Each point is reached from the start by the listed moves, each made once or not at all, plus a little noise. Say if it took an odd or an even number of moves. Then give how often each move was made.

Moves:
(1): [-0.30 -1.23 -1.82 -0.40  0.46]
(2): [-0.97  1.29 -0.97 -0.28 -1.37]
Start: [ 0.80 -1.43 -1.39 -1.55  0.95]
Points:
[-0.15 -0.14 -2.37 -1.77 -0.42] -> odd (0, 1)
[ 0.40 -2.70 -3.19 -1.95  1.45] -> odd (1, 0)
[ 0.80 -1.46 -1.38 -1.49  0.99] -> even (0, 0)
[-0.46 -1.43 -4.13 -2.22 -0.02] -> even (1, 1)

Moves:
(1): [-1.94  0.30 -1.24  2.76 -0.21  0.75 -1.75]
(2): [-0.37  0.03 -0.32 -1.12 -1.03  0.74  1.28]
(3): [ 0.76  1.82  0.88 -0.51 -0.74  2.43 -0.65]
(4): [ 0.13 -2.42 -0.37 -0.28  3.06  2.24 -1.43]
(5): [ 1.72  0.21 -1.60 -1.05 -0.23  0.62 -1.08]
(6): [-1.28  1.14 -0.48 -1.24 -0.41  0.04 -2.04]
Start: [-0.95 -0.56 -0.20 -0.18 -0.31 -0.45 -1.07]
Points:
[ 0.37 -0.25 -2.13 -2.37 -1.73  0.94 -0.87] -> even (0, 1, 0, 0, 1, 0)
[-2.75 -2.72 -1.64  2.33  2.48  2.38 -4.34] -> even (1, 0, 0, 1, 0, 0)
[-2.69  0.59 -1.09 -2.62 -1.70  0.20 -1.86] -> even (0, 1, 0, 0, 0, 1)

Moves:
(1): [ 0.29  0.57  1.01  1.26  0.03 -0.98  0.64  0.20  0.69 -0.75  0.94  0.49]
(2): [ 0.85  0.47 -0.03  1.45 -0.59  0.56  0.59  0.75 -0.13 -0.89 -0.19  0.75]
(3): [-1.71 -1.87  0.12  0.12  0.99  0.48  0.75  0.16 -0.71  0.04 -0.07  0.87]
(4): [-0.62  0.20 -1.36 -0.68  3.07 -0.76 -0.62 -0.37  1.39 -0.56  2.09  0.24]
(5): [ 0.51  0.71 -0.77  0.07  1.23 -0.01  0.34 -1.63 -0.83 -1.04 -0.58  0.43]
(6): [ 0.05 -0.49  0.39 -0.29 -0.85  0.73  1.64 -0.83  0.52 -0.67  0.00 -1.34]
(7): [ 1.32  0.13 -0.61 -0.50 -1.66 -1.22 -1.02  1.14 -1.49 -0.29 -0.03  0.42]
(8): [ 0.34 -0.98  0.17  0.02  0.58  0.36 -0.01  0.24  1.44  0.69 -1.82 -0.90]
(9): [-1.96  0.24 -0.06 -0.47  0.43  0.59  0.63  1.42 -1.21 -0.47 -1.23  1.35]
(10): [-0.53 -0.32  0.18 -1.05 -0.23  0.31  1.62 -0.10 -1.32  1.07  0.48 -1.10]
(11): [ 0.69 -0.04  0.71 -0.59  0.08  0.02 -0.23  0.24  0.17 -0.28  0.44  1.02]
Start: [ 0.89  0.34  0.54  0.56  0.06  0.22  0.54 -0.51 -0.99 -1.44  0.45  1.10]
Points:
[-0.26  1.67 -0.78 -0.71  4.00  1.03  2.83 -0.20 -2.92 -3.62  1.48  3.78] -> even (0, 1, 0, 1, 1, 0, 0, 0, 1, 1, 1)
[ 0.28  0.73 -0.96 -0.78  3.64 -1.52  2.12  0.34 -2.19 -2.86  0.34  2.06] -> odd (1, 0, 0, 1, 1, 0, 1, 1, 1, 1, 0)
[ 1.84  0.31  1.33  0.43 -0.68  1.18  2.55  0.33 -2.29 -1.57  1.25  1.79] -> odd (0, 1, 0, 0, 0, 0, 0, 0, 0, 1, 1)
[-0.10 -1.99  1.01 -0.43 -0.31  1.23  3.02  3.15 -4.33 -1.66 -1.95  3.51] -> odd (0, 1, 1, 0, 0, 0, 1, 1, 1, 1, 1)
[-2.39 -1.05  1.37 -0.14  3.76  0.26  3.40  0.27 -0.18 -4.16  2.73  3.72] -> even (1, 0, 1, 1, 0, 1, 0, 0, 1, 0, 1)
[-2.54 -0.29 -1.37 -0.01  4.85  1.28  3.81 -0.28 -3.80 -3.29  0.93  3.74] -> even (0, 1, 1, 1, 1, 0, 0, 0, 1, 1, 0)
[ 0.06 -1.10  0.89  1.26  0.08  0.96  5.73  0.78 -3.98 -3.78 -2.13  2.07] -> odd (1, 1, 1, 0, 1, 1, 1, 1, 1, 1, 0)

Moves:
(1): [-1.18 -0.63  2.12  0.30  1.58 -0.40 -2.85 -0.07  0.20 -0.95 -0.25 -0.38
  0.93 -0.69  0.67  0.31 -1.01  0.18  1.96  1.37 -0.68  0.63]
(2): [ 0.64  0.03  1.47 -0.05  0.49  0.61 -0.77  0.10 -0.88 -0.33  0.44  0.44
 -1.39  0.56 -0.21  0.18  0.03  0.39 -0.04  1.42 -0.81 -0.76]
(3): [-0.48  1.21  0.47 -0.04  1.43 -0.63 -0.42  0.19 -0.32  1.01  0.95 -0.19
 -0.51 -1.35  0.26  0.33  0.68  0.58  0.33 -0.18 -0.07  0.29]
(4): [-0.19  0.23 -1.36  0.41 -0.37 -0.56 -0.58 -0.30  0.91  1.22 -0.74 -0.07
  0.58 -0.44  0.39  0.18  0.94 -1.08  0.31 -0.62  0.49 -0.75]
(5): [-0.13  0.01 -0.87 -0.08  0.80 -0.89  0.37  1.05  0.49 -0.67  0.08 -1.08
  1.30  0.11 -0.47  0.33 -0.84  0.01 -1.06  0.81 -0.08  0.34]
(6): [ 0.96 -0.62  0.56 -0.49  0.45 -0.55  0.26  0.97  1.36 -0.04  0.16  0.65
 -0.27  1.14  0.22 -0.24 -0.32  0.05 -0.94 -0.22 -0.18  0.01]
(7): [ 1.12  0.29 -1.23 -0.71 -0.21  0.49  0.08  0.24 -0.03  0.83  0.71  0.35
  1.71  1.43 -0.45 -0.23 -0.08 -0.67 -0.17  0.36  0.96 -1.14]
(8): [-0.25 -0.95 -0.34 -0.49  1.45  1.33  0.73  0.17 -0.22 -0.14  0.14 -0.29
 -0.19  0.70  0.23  1.55  1.10 -0.45  0.83  0.33  0.09  0.66]
(9): [ 1.22  1.00 -2.50  2.39 -1.64 -0.32  1.23 -0.92  0.46 -0.26 -0.14 -0.41
 -1.96  2.61 -1.76 -1.05 -1.24  3.53  0.90 -0.60  1.68 -1.73]
(10): [ 0.56  0.48  0.56  0.40  0.40 -0.18 -0.09  0.94 -0.34 -0.09  0.31  0.22
  0.43  0.14 -0.50 -0.18  0.69  0.07  0.10  0.35 -1.04  0.90]
(11): [ 0.53 -0.28 -0.21 -1.15  1.15  0.60 -0.12 -0.56 -0.47  0.55 -0.79  0.94
 -0.11 -1.63 -0.17  0.50  0.93 -0.98  0.44 -0.43  0.34 -0.24]
(12): [-0.16  0.49 -0.87 -0.25 -0.58  0.51  0.96 -0.40  0.23 -0.96 -0.45 -0.25
 -0.30  0.30 -0.12  1.39 -0.73  0.77 -0.04 -1.14 -0.01 -0.26]
(13): [-1.02 -1.16  0.87 -1.34  0.34 -0.44  0.74 -1.46 -2.19 -0.91 -0.84  0.73
  1.07  0.38 -0.47  0.34  0.91 -0.78  0.52  0.28 -1.29  0.67]
(14): [ 0.92 -2.16  1.06  0.36 -0.66  0.00 -0.41  0.35 -0.39 -0.08  0.29  0.19
 -0.26  0.37 -1.78 -0.74 -1.06 -0.29 -0.12 -0.17 -0.36 -1.23]
(15): [-0.89  0.71 -2.40 -0.06 -0.25  0.67 -0.56  0.57  1.55  0.49  0.56 -0.65
  0.14  1.27  1.43 -0.65 -0.07 -0.78  0.23 -0.71  0.42  0.19]
(16): [-0.51 -0.71 -0.84 -0.37 -0.75 -0.58 -0.38  0.53  0.11 -0.96  0.59 -0.14
  1.25 -0.15  0.92  0.59 -0.74  0.21 -0.48  0.58 -0.16  0.94]
(17): [ 0.15 -0.51 -0.24  1.23 -1.25 -2.10 -1.89 -1.54 -0.62  1.12 -1.15 -1.50
  1.33 -1.10  2.42 -0.49 -1.68 -0.25  0.68 -0.34 -1.37  0.71]
(18): [-1.70  1.13 -1.48  1.45  1.51 -0.08 -0.31 -0.11  1.32  2.23 -0.44 -1.75
 -0.60 -0.11 -1.62 -0.23 -0.51  0.84 -0.88 -0.14  1.42  2.02]
(19): [-0.72 -2.00  1.04 -0.93  0.07  2.09 -0.96  1.37 -0.31  0.34 -0.34 -0.58
  0.19  2.34  1.09 -1.60  0.57  0.98 -0.35  1.17 -1.07  0.01]
(20): [ 0.41  1.98  0.91 -1.39 -0.55 -0.66  2.56  0.00  0.09 -1.74  0.35  1.10
 -2.15 -2.34 -1.89  1.50  0.19  1.19  0.91  0.73 -0.44  0.37]
Start: [ 0.53 -0.28  0.52  0.35  1.45 -1.15 -0.74 -0.94 -0.39 -1.48 -0.56  1.34
  0.03  0.92 -0.17 -1.40 -2.42  1.17 -0.83 -0.08 -1.32 -0.88]
Points:
[ 0.48  1.30  0.95  0.55  4.35 -2.32 -4.45  0.08  0.09  0.60  0.28  1.26
  3.20 -0.11  0.25 -1.05 -1.16  0.37  1.80  1.19 -1.71 -0.88] -> odd (1, 0, 1, 1, 0, 0, 1, 0, 0, 1, 0, 0, 0, 0, 0, 0, 0, 0, 0, 0)
[ 2.40 -1.55 -0.50  0.64  0.18 -3.61 -1.98 -0.68 -1.40 -1.33 -0.88  0.12
 -1.72 -0.17 -1.56 -1.67 -4.58  5.36  0.63  2.26 -3.16 -3.04] -> odd (0, 1, 1, 1, 1, 0, 0, 0, 1, 0, 1, 0, 0, 1, 0, 1, 1, 0, 1, 1)
[ 3.78 -0.07 -2.44 -0.82  1.29 -1.07  2.31 -2.08 -1.24 -2.32 -1.49  3.50
  0.70  5.35 -3.37 -0.93 -2.26  3.23  0.06 -1.46 -0.80 -2.62] -> odd (0, 0, 0, 0, 0, 1, 1, 0, 1, 1, 1, 1, 1, 0, 0, 0, 0, 0, 0, 0)
[-3.31 -0.81  2.14 -2.63  2.70 -2.90 -3.82 -0.65 -2.07 -4.98 -0.62 -1.25
  1.99  0.29  3.37  0.78 -5.05  3.66  1.89  3.82 -6.96  2.30] -> odd (1, 1, 1, 0, 1, 0, 0, 0, 0, 0, 0, 1, 1, 0, 1, 1, 1, 0, 1, 1)
[ 0.98 -1.20 -0.58 -1.41  2.11 -0.29 -3.10 -1.44 -1.94  1.28 -1.62  0.07
  2.55  0.90  2.79 -1.55 -2.82  1.56  0.03 -0.62 -2.49 -1.41] -> even (0, 0, 1, 0, 0, 0, 1, 0, 0, 0, 1, 1, 0, 0, 0, 0, 1, 0, 1, 0)
[-1.18  0.95  1.45 -2.15  4.16 -1.53 -3.19  4.01  2.74 -3.97  1.14  0.42
  0.30  1.80  1.70  0.67 -3.06  3.77  0.09  3.39 -5.09  0.99] -> even (1, 1, 1, 1, 1, 1, 0, 0, 0, 1, 0, 1, 0, 0, 1, 1, 0, 0, 1, 1)
[-0.43  1.37 -4.42  1.81  4.50 -2.37 -1.38 -2.44  0.27 -0.48 -3.07 -0.39
  3.13  2.94 -4.64  0.06 -3.31  3.01  1.31  0.01  0.40 -0.43] -> even (1, 0, 0, 1, 1, 0, 1, 0, 1, 1, 1, 1, 1, 0, 0, 0, 0, 1, 0, 0)
[ 1.39 -1.08  0.17  1.74  2.80 -2.33 -3.00  1.45  1.87 -2.61 -0.34 -1.50
 -2.13  4.52 -0.26 -0.58 -5.33  6.12  2.79  2.16 -4.65 -1.62] -> odd (1, 1, 1, 1, 1, 1, 0, 1, 1, 1, 0, 1, 0, 1, 1, 0, 1, 0, 1, 1)
[-1.05 -2.13 -2.60 -2.55  3.35  1.45 -5.55  1.49  1.45 -1.91 -0.71  0.00
  4.36  3.96  2.93 -0.40 -3.47  0.18 -0.08  2.69 -1.86 -1.96] -> even (1, 1, 0, 1, 1, 0, 1, 0, 0, 0, 1, 1, 0, 0, 1, 1, 0, 0, 1, 0)
